Rows are points. The last column is the point's height on a tilted bowl or saddle (a function of degree 2), plus a little noise. Along how many of its main directions does it bend up, bend down or stay straight?

Points (11 x 3)
[[ 0.05  0.44 -0.04]
 [-0.03  0.13 -0.17]
 [ 0.13 -0.60  0.42]
 [ 0.64  0.23  0.25]
 [-0.43  0.29  0.20]
 [ 0.51  0.09  0.06]
 [-0.06  0.38 -0.07]
 [-0.67 -0.24  0.74]
 [ 0.14 -0.20 -0.04]
 [-0.50 -0.51  0.75]
 [-0.37 -0.17  0.22]]
Directions: 2 up, 0 down, 0 straight

Points (17 x 4)
[[-0.58 -0.21 -0.72  0.85]
 [-0.05  0.47 -0.14  0.23]
 [-0.01 -0.21  0.03  0.08]
 [ 0.77 -0.38 -0.23  0.12]
 [ 0.29 -0.25 -0.08  0.01]
 [-0.23 -0.01  0.42  0.27]
 [ 0.23 -0.21 -0.08  0.01]
 [-0.10  0.32  0.91  0.58]
 [ 0.33  0.13  0.15  0.05]
 [-0.09 -0.16 -0.65  0.35]
 [ 0.03 -0.24  0.27  0.09]
 [-0.57 -0.17 -0.56  0.72]
 [ 0.06  0.90  0.23  0.55]
 [ 0.16 -0.22 -0.46  0.14]
 [-0.19  0.36 -0.38  0.31]
 [-0.06  0.10  0.07  0.11]
 [ 0.61 -0.42  0.22  0.06]]
Directions: 3 up, 0 down, 0 straight

Points (18 x 4)
[[ 0.14  0.03 -0.10 -0.13]
 [ 0.60  0.18 -0.49  0.38]
 [-0.61  0.12  0.72  0.42]
 [ 0.02  0.34 -0.18 -0.10]
 [ 0.04  0.38  0.04 -0.12]
 [ 0.08  0.19  0.52 -0.10]
 [-0.29 -0.70 -0.44  0.82]
 [-0.03  0.66  0.03  0.03]
 [-0.80 -0.25 -0.48  0.45]
 [ 0.04  0.11  0.05 -0.17]
 [-0.15 -0.36 -0.56  0.31]
 [ 0.28 -0.29 -0.01 -0.05]
 [-0.08 -0.21 -0.27  0.03]
 [ 0.36  0.35  0.30 -0.03]
 [-0.40  0.57  0.27 -0.07]
 [ 0.30  0.12  0.36 -0.15]
 [-0.08 -0.95  0.08  1.01]
 [-0.40  0.05 -0.05 -0.08]]
Directions: 2 up, 0 down, 1 straight

Points (25 x 5)
[[-0.38  0.09  0.29  0.25 -0.11]
 [-0.28  0.00 -0.03 -0.24  0.25]
 [-0.42  0.38  0.14  0.05 -0.02]
 [ 0.49  0.02  0.11  0.40  0.18]
 [-0.14  0.09  0.52  0.16  0.03]
 [ 0.57  0.27  0.04  0.28  0.23]
 [-0.05  0.37  0.09 -0.48  0.18]
 [ 0.00  0.24  0.02  0.69 -0.28]
 [-0.46  0.31 -0.58  0.67 -0.73]
 [ 0.10  0.13 -0.73  0.50 -0.49]
 [-0.19 -0.69  0.41 -0.18 -0.46]
 [ 0.14  0.10 -0.20 -0.10  0.18]
 [ 0.19  0.00 -0.15 -0.38  0.18]
 [-0.33  0.15  0.38  0.09 -0.02]
 [ 0.47 -0.77  0.39 -0.72 -0.97]
 [-0.58  0.54 -0.12 -0.11 -0.06]
 [-0.34 -0.39  0.29 -0.07 -0.12]
 [-0.04  0.24  0.03 -0.52  0.19]
 [ 0.00 -0.08  0.36 -0.17  0.11]
 [ 0.12 -0.33 -0.04  0.79 -0.39]
 [ 0.07 -0.07  0.35 -0.21  0.14]
 [ 0.03 -0.47  0.10 -0.60 -0.12]
 [-0.31 -0.22  0.34  0.02 -0.07]
 [-0.30 -0.10  0.04  0.50 -0.20]
 [-0.63  0.43  1.20 -0.52 -0.90]]
Directions: 1 up, 3 down, 0 straight

Points (47 x 7)
[[-0.35  0.50 -0.19  0.03  0.48 -0.10 -0.06]
 [ 0.18  0.15  0.06  0.30  0.06 -0.36 -0.11]
 [ 0.04 -0.24  0.77  0.02 -0.12 -0.43 -0.33]
 [-0.66  0.11 -0.14 -0.43  0.72  0.35 -0.53]
 [-0.27  0.01  0.10 -0.34 -0.11 -0.52 -0.21]
 [ 0.16  0.21  0.31 -0.05 -0.77  0.25 -0.15]
 [ 0.49 -0.65  0.08  0.21 -0.58 -0.19 -0.20]
 [ 0.74  0.61 -0.18 -0.18 -0.08  0.48 -0.27]
 [-0.37  0.46 -0.17  0.52  0.69  0.52 -0.19]
 [ 0.73 -0.08 -0.02 -0.27  0.42  0.55 -0.52]
 [-0.12  0.33 -0.43  0.13 -0.21 -0.49 -0.07]
 [ 0.24 -0.69  0.65  0.04  0.67 -0.05 -0.59]
 [ 0.09 -0.01  0.27  0.00  0.47  0.12 -0.26]
 [ 0.98  0.01 -0.03 -0.10  0.46 -0.10 -0.41]
 [ 0.14 -0.16  0.09  0.14 -0.09 -0.09 -0.09]
 [-0.32  0.25  0.75 -0.18  0.14 -0.03 -0.42]
 [-0.01  0.28 -0.27  0.27  0.12  0.09  0.02]
 [ 0.94 -0.13 -0.24 -0.62 -0.29  0.08 -0.65]
 [-0.20 -0.15  0.39 -0.18 -0.23 -0.10 -0.18]
 [-0.07 -0.03 -0.11  0.27  0.23 -0.04 -0.04]
 [-0.80  0.42  0.53 -0.17  0.66  0.00 -0.78]
 [-0.37 -0.08 -0.28  0.02 -0.13 -0.07 -0.14]
 [-0.09  0.16  0.78 -0.28  1.25  0.38 -1.26]
 [ 0.26  0.17 -0.43  0.25 -0.15 -0.51 -0.01]
 [ 0.57  0.12 -0.23  0.38  0.48 -0.05  0.00]
 [-0.30  0.20  0.14  0.30  0.74  0.30 -0.35]
 [ 0.22 -0.70 -0.24 -0.02  0.26 -0.40 -0.07]
 [-0.27  0.61 -0.69  0.18  0.23  0.41  0.06]
 [-0.48 -0.32  0.26 -0.11 -0.04  0.35 -0.24]
 [-0.55 -0.98  0.26 -0.54  0.34 -0.08 -0.61]
 [-0.61 -0.13 -0.09 -0.71  0.20  0.33 -0.48]
 [-0.01  0.10 -0.14  0.15 -0.07 -0.06 -0.05]
 [-0.62 -0.20 -0.03 -0.67  0.39  0.07 -0.47]
 [ 0.04  0.26 -0.14  0.62 -0.08  0.18  0.02]
 [ 0.45 -0.36  0.29  0.41  0.01 -0.13 -0.13]
 [-0.23 -0.23 -0.21 -0.11 -0.36  0.14 -0.19]
 [-0.65  0.03  0.43 -0.22  0.00 -0.56 -0.48]
 [-0.42 -0.29  0.06 -0.70 -0.07 -0.41 -0.27]
 [ 0.29  0.63 -0.24 -0.51  0.39  0.27 -0.08]
 [-0.10  0.28 -0.03 -0.27  0.13 -0.15 -0.10]
 [ 0.27 -0.43 -0.15  0.58 -0.02 -0.46  0.00]
 [-0.49  0.43  0.53  0.52  0.24 -0.05 -0.48]
 [ 0.23  0.71  0.48  0.02 -0.52 -0.25 -0.50]
 [ 0.50  0.06 -0.03 -0.12  0.34 -0.50 -0.10]
 [ 0.13 -0.11  0.22 -0.42 -0.31  0.24 -0.20]
 [ 0.21 -0.34  0.15 -0.34  0.22 -0.04 -0.26]
 [-0.42  0.52  0.07 -0.06  0.10  0.28 -0.18]]
Directions: 1 up, 3 down, 2 straight
